Each row of a before or after table is a point. One or more steps were done to the points. Then noise was added and the rows were shuffled. The steps act on columns, c1 being the first. Write out the steps. A step turns or swaps two columns, mirrors them in a line or flattens them onto one, adds a multiple of one to another, or multiplies or shifts one. Angles are multiples of 10 degrees, from the lower column toward the higher: turns from -170 to 170, lines from 10 to 170 but not 90. Use the fewest steps. Two steps may share a column if one is a turn and the other turns, adds or multiplies; they go together, in the order done. Otherwise the lowest column goes first.

Before, 14 rows:
[[ 1.0 -4.9]
 [ 7.1  8.2]
 [ 4.9  2.0]
 [ 0.8  5.0]
 [ 8.5 -5.1]
 [ 9.2  3.1]
 [ 3.8 -2.7]
 [ 6.1  6.2]
 [ 2.9 -1.1]
 [-1.1  0.2]
 [ 2.5  0.3]
 [-4.6  3.2]
 [ 2.4  6.1]
 [-1.6 -3.7]]
After:
[[ 2.1  4.1]
 [-1.6 -3.5]
 [-3.7  0.7]
 [-9.5  1.1]
 [-1.7  2.4]
 [-1.2  8.7]
 [ 5.6 -0.3]
 [-4.8  0.7]
 [ 0.8 -0.8]
 [-0.4 10.9]
 [-2.5  4.7]
 [-5.2  7.9]
 [-4.0 -2.8]
 [ 2.1  6.4]]
Steps: mirror c1 and c2 in the line at 70 degrees

Before (14 x 6):
[[ -1.9  -3.7  -1.4  -0.4  -2.1  -2.1]
 [  1.8  -5.9  -1.2   6.1  -4.6  -2.9]
 [-11.3  -4.2 -11.2  -1.4  -5.1   4.5]
 [ -0.8  -4.2   6.2  -1.8   0.8  -3.2]
 [  1.5  -0.1   5.9  13.5   0.7  -4.6]
 [  2.2  -4.8   6.4  -1.6   6.0  -0.7]
 [ -0.1   0.0   6.8  -1.5  -4.8  -6.5]
 [-12.9  -5.1   5.9   5.0  -2.6   3.6]
 [ -0.7  -2.2  -1.7   2.9  -1.7  -7.2]
 [  1.8   3.5   6.9  -0.6  -3.1  -3.7]
 [ -1.4   4.0   0.7   2.2  -4.1  -3.4]
 [  2.0   1.9   5.1  -0.6  -4.8  -4.8]
 [ -5.3  -1.3   3.7  -1.8  -3.7  -6.9]
 [  2.3  -2.3  -2.6   5.6  -3.6  -4.3]]
After (14 x 6):
[[  0.3  -0.4   6.3  13.7  -4.3   0.5]
 [ -0.5  -4.4   6.3  -1.6  -3.6   0.7]
 [ -0.2  -2.3  -1.6   3.3  -7.2  -1.5]
 [  0.9   1.7   5.1  -0.3  -4.4  -5.0]
 [ -4.8  -4.4 -11.0  -1.4   4.6  -5.3]
 [ -0.1   0.2   6.8  -1.4  -6.2  -4.3]
 [ -5.3  -5.2   5.7   4.7   3.9  -2.7]
 [  0.8   3.5   7.0  -0.8  -4.0  -3.4]
 [  1.2  -2.3  -2.6   5.7  -4.0  -3.5]
 [ -0.5   4.2   0.6   2.2  -3.2  -4.0]
 [ -0.7  -3.9  -1.1  -0.6  -2.3  -1.6]
 [  0.7  -5.8  -1.2   6.2  -2.9  -4.7]
 [ -2.0  -1.1   3.6  -2.1  -6.7  -3.6]
 [  1.1  -4.8   6.4  -1.1  -0.5   6.1]]
Steps: multiply c1 by 0.4; swap c5 and c6

Before, 14 rows:
[[  2.7  -2.7  -0.9   2.0  -4.2   3.3  -0.2   4.3   6.6]
 [ -4.6  -2.0  -4.5   3.3  -1.2  -0.6  -4.3  -7.1 -10.8]
 [  7.3   3.4  -4.6  -0.7   3.5  -2.1   0.3   1.1  -2.2]
 [  3.1   9.5  -5.0  -6.5   2.1  -5.6   0.2   6.0  -4.6]
 [ -1.4  -2.8  -9.0   6.2  -0.4  -2.5  -5.8  -1.5  -9.3]
 [ -2.1  -0.9  -0.5   5.2  -0.2  -0.3  -1.6   0.6   2.6]
 [  1.8   5.4  -0.1   8.0  -1.8  -2.6  -3.6   1.6   6.0]
 [ -4.5   1.3  -6.7   2.1  -2.1   2.2  -4.8  -5.4 -11.5]
 [  0.3   2.9  -3.0  -4.2   6.0  -5.4  -2.2   1.8  -3.8]
 [  0.3   2.5  -5.6   5.9   1.9   2.7   0.9   0.2   6.3]
 [ -4.7   1.4  -1.6   4.4   2.0   3.5  -5.9   4.4   0.7]
 [ -2.8  -2.2  -0.3   5.6  -1.7   4.4  -6.1  -3.4   4.4]
 [  0.3   4.3  -1.3  -3.2   3.4  -3.8   5.8   5.4  -6.4]
 [ -3.1   3.6  -5.2  -9.7   1.4  -6.6   4.7   6.3   0.0]]
After (14 x 9):
[[ -8.0   7.3   1.3  -6.5  -1.6   0.3  -5.6  19.2  -4.8]
 [ -8.3  -6.5  -4.4   6.2  -4.2   2.2  -2.0  -5.0  -9.1]
 [  2.0  -5.6  -4.2   6.2  -5.9   0.2  -3.1 -10.4   4.3]
 [ -2.7   1.6   1.8   7.5  -5.5  -0.6  -5.9   5.1   5.7]
 [ -0.1  -2.2  -3.2   2.2  -7.9  -3.3   1.3  12.8   6.8]
 [  0.3  -1.9  -0.2   5.2  -4.1   1.4  -1.2   1.4   1.8]
 [ -7.1   6.6   0.1 -10.1  -2.6   6.2   1.4  18.8  -0.5]
 [ -3.6   7.5   1.8  -4.7  -0.4   2.3   1.8  15.9  -5.8]
 [ -7.3   2.2   1.6  -1.2  -0.4  -5.1  -2.7   3.4  -2.7]
 [  2.3  -2.6  -5.3   4.9  -2.2   3.0  -5.2  12.9   1.0]
 [ -2.2  -4.3  -4.4   3.0  -5.9   5.0  -1.6 -21.0 -10.7]
 [ -4.8  -0.1   2.3  -3.8   2.6   2.5  -3.2   5.4  -3.7]
 [ -2.2   3.0  -5.6   5.3  -2.2  -1.4  -0.2   0.8   6.5]
 [ -2.7  -2.5  -7.4   2.4  -6.2   3.2  -5.1 -15.5 -11.5]]
Steps: turn c1 and c6 by -120 degrees; turn c1 and c3 by -50 degrees; turn c2 and c7 by -40 degrees; shift c5 by -4.0; multiply c8 by 3

Before:
[[ 2.0 -3.8 -2.9  0.4 -2.0  2.6 -2.5 -7.8 -2.2 -2.6  4.7 -1.8 -3.3  3.4]
 [ 3.2 -2.5 -1.1 -0.2  0.2  2.6 -4.4 -0.4 -0.7  3.4  5.5  1.6 -4.7  0.3]
 [-2.8  5.7  3.0 -3.6  4.7 -4.6  4.4 -6.6  3.6 -1.7 -8.1 -7.3  5.4  4.1]
 [-3.5  1.1 -4.0 -1.6 -0.5  2.8 -3.7 -4.1 -1.1  1.8 -0.8  7.0 13.9  2.2]
 [-0.8 -4.0  1.0  5.1 -0.5  5.8 -2.9 -2.9 -7.6  3.1  6.9  1.8 -3.4  4.9]
 [-2.1 -0.5 -1.8 -6.7  5.7  6.4  2.7 -1.2 -3.4 -3.2  0.3  2.4 10.0  1.2]
 [-1.3 -4.3 -3.6  0.7 -1.7  0.1  2.6 -2.5 -1.6  2.5  7.2  2.2 -4.0  4.7]
 [-4.3  6.1  2.1 -0.4  4.0 -6.3  7.7 -7.4  0.7 -6.9 -8.3 -5.7 -0.3 -5.0]
 [-1.9  1.2 -4.4 -7.4  2.4  4.0 -1.7 -1.6 -5.2 -0.7 -5.5  7.0  7.2  6.3]]
After, 9 rows:
[[ 0.0  5.3 -4.1 -4.9  4.6 -6.1  4.3 -6.5 -0.1 -6.2 -8.1 13.3  5.1  1.6]
 [ 4.0  1.2  2.2 -9.6  2.3  6.3 -1.7 -1.7 -1.4  6.0 -5.1 -1.9  5.7 -9.0]
 [ 0.6 -3.9  3.5  1.3 -1.9  3.5 -2.5 -7.6 -0.1  1.7  4.6  5.7 -3.7 -1.4]
 [ 3.0 -0.6 -0.2 -9.6  5.5  7.0  2.4 -1.4  1.6 -0.6  0.2 -1.6  9.3 -2.6]
 [ 1.7  6.3 -4.2 -0.5  4.1 -5.5  7.8 -7.2 -3.6 -9.8 -8.2  1.8 -0.6  7.4]
 [-1.9 -2.0  3.1  1.2  0.3  2.5 -4.3 -0.3  0.9  5.2  5.4 -1.7 -6.0 -1.5]
 [ 5.5  1.2  1.0 -6.3 -0.5  3.0 -3.9 -3.7  1.0  7.4 -0.3 -6.5 16.3 -6.2]
 [ 0.0 -3.9 -1.6  5.8 -0.4  9.2 -3.1 -3.2 -2.1  1.1  6.9  2.7 -2.1 -5.0]
 [ 3.4 -4.3  1.8  1.8 -1.5  1.0  2.4 -2.3 -1.1  7.9  7.4  2.3 -4.8 -5.0]]
Steps: add -1.5 times c3 to c10; turn c1 and c3 by 140 degrees; turn c4 and c13 by 20 degrees; multiply c13 by 1.3; turn c6 and c9 by 40 degrees; turn c12 and c14 by -140 degrees; multiply c12 by 1.6

Before, 12 rows:
[[ -5.7  -1.0   8.4   1.2   1.9  -7.8   3.2   1.9   2.7  -7.7  -2.1   4.8
    3.0  -2.9   1.3  -5.3  -7.1   2.4  -7.2  -0.6]
 [ -6.1  -0.4   5.4 -12.1   2.6   0.7   3.9   2.7  -6.8   3.4  -4.1   2.0
   -5.5  -5.8   2.2  -6.2   0.5  -9.3  11.4  -4.1]
 [ -6.8   3.6   5.1  -5.0  -4.3  -7.5  -2.3  -5.2   3.4   0.4  -7.1   3.3
   -4.3   0.6   1.3  -1.0   0.7  -4.3   0.6   3.6]
 [  1.4   0.2   7.3  -5.1  -0.7   1.3  -5.9   2.1  -2.7   6.6  -7.2  -1.3
    0.1   4.1  -1.6  -0.5  -2.5 -10.5   5.5   3.6]
 [ -5.5   7.5  -4.9   1.9  -3.4  -3.7  -0.1   4.0  -3.4  -0.3   0.4  -4.8
   -3.2  -3.7  -6.9  -5.8  -1.0  -2.3   5.6   9.3]
 [ -4.7   2.2  -0.9   1.0  -7.2  -6.2   5.1   0.2  -2.9  -3.7  -6.4   2.2
    3.6   2.4   4.9   0.8  -0.1  -5.0  -1.5  -0.8]
 [ -4.5  -2.2   1.5   3.0  -1.4   0.5  -0.2  10.1  -4.6  -2.5   1.0  -0.7
   -1.2   2.5   0.7   6.4  -3.3  -7.4   0.4  -0.7]
 [  3.7  -3.6   2.1   3.1   4.4  -8.4  -5.5  -6.0  -6.2  -6.3   2.3   5.7
    4.6  -1.2  -1.2   4.3   1.0  -2.4   3.6   6.7]
 [  5.2   7.8   1.1  -2.9  -5.8  -3.1   5.2   5.7  -3.6  -1.3   0.0  -7.1
   -0.5   4.3   5.3  -1.5   5.2  -3.0  -5.1  -0.6]
 [ -2.5  -5.5  -7.1  -0.9   2.1  -8.9  -5.3   1.9  -7.3   3.0  -6.0  -2.8
   -1.3   1.2   9.8   1.7   0.3  -2.9  -2.5  -2.6]
 [ -2.2   2.7  -1.4   9.3   2.2  -7.8   1.0  -2.0  -2.3  -3.9  -3.3  -1.9
   -1.6   1.9   1.8   3.4  -4.8   0.2   2.9  -3.4]
 [ -6.4   0.0  -4.2   2.4  -1.5  -9.0   3.3  -3.2   2.8  -0.9  -1.5  -3.8
    5.9  -5.0  -2.4   5.9  -0.7  -2.2  -1.8   4.4]]
After (12 x 20):
[[ -7.2   3.8   4.9 -12.2  -4.3   2.8  -2.3 -10.4   3.5   0.3  -6.9   3.2
   -4.3   0.5   1.2  -1.1  -1.9  -4.2   0.5   3.5]
 [ -6.2  -5.5  -6.1  -7.9   2.0  -4.5  -5.2   3.7  -7.5   3.0  -2.5  -2.9
   -1.3   1.2   9.7   1.8   3.8  -2.9  -2.5  -2.6]
 [  1.0  -2.2  -0.5   4.1  -1.5  -4.3  -0.3  20.3  -4.7  -2.5  -4.5  -0.7
   -1.1   2.3   0.7   6.3  -3.6  -7.3   0.3  -0.8]
 [  0.0   7.8   3.5  -5.9  -5.8   2.3   5.2  11.3  -3.7  -1.1   5.2  -6.9
   -0.5   4.4   5.5  -1.4   4.0  -3.1  -5.2  -0.7]
 [ -6.4   2.3  -0.8  -3.4  -7.3  -5.5   5.0   0.4  -2.8  -3.6  -4.7   2.2
    3.6   2.4   4.8   0.8   0.2  -4.9  -1.6  -0.9]
 [ -3.2   2.7  -3.6   6.1   2.3 -19.3   0.9  -3.9  -2.3  -3.9  -2.1  -2.0
   -1.7   1.9   1.8   3.4  -3.3   0.3   3.0  -3.2]
 [ -4.2  -0.5   5.0 -15.2   2.6  18.9   3.8   5.5  -6.8   3.2  -6.1   2.1
   -5.5  -5.7   2.1  -6.1  -2.3  -9.4  11.3  -4.0]
 [  0.3   7.6  -4.8  -0.4  -3.4  -5.5  -0.2   8.0  -3.4  -0.3  -5.4  -4.9
   -3.1  -3.7  -6.9  -5.8   1.5  -2.4   5.5   9.4]
 [ -1.6   0.0  -4.0  -3.8  -1.6  -9.6   3.5  -6.5   2.8  -0.9  -6.3  -3.9
    6.0  -5.0  -2.4   5.8   1.4  -2.2  -2.0   4.4]
 [ -2.1  -0.9   3.7  -4.5   1.9  -6.9   3.2   3.7   2.8  -7.9  -5.7   4.7
    3.2  -3.1   1.2  -5.5 -10.2   2.5  -7.2  -0.5]
 [ -7.2   0.1   5.2  -5.6  -0.6   8.7  -5.9   4.3  -2.9   6.5   1.4  -1.3
    0.2   4.1  -1.6  -0.7  -5.8 -10.5   5.5   3.5]
 [  2.3  -3.6   2.3  -2.4   4.4 -10.1  -5.6 -12.0  -6.1  -6.3   3.5   5.8
    4.7  -1.2  -1.2   4.3  -0.1  -2.2   3.6   6.7]]
Steps: swap c1 and c11; turn c3 and c17 by -30 degrees; multiply c4 by 2; turn c4 and c6 by -50 degrees; multiply c8 by 2
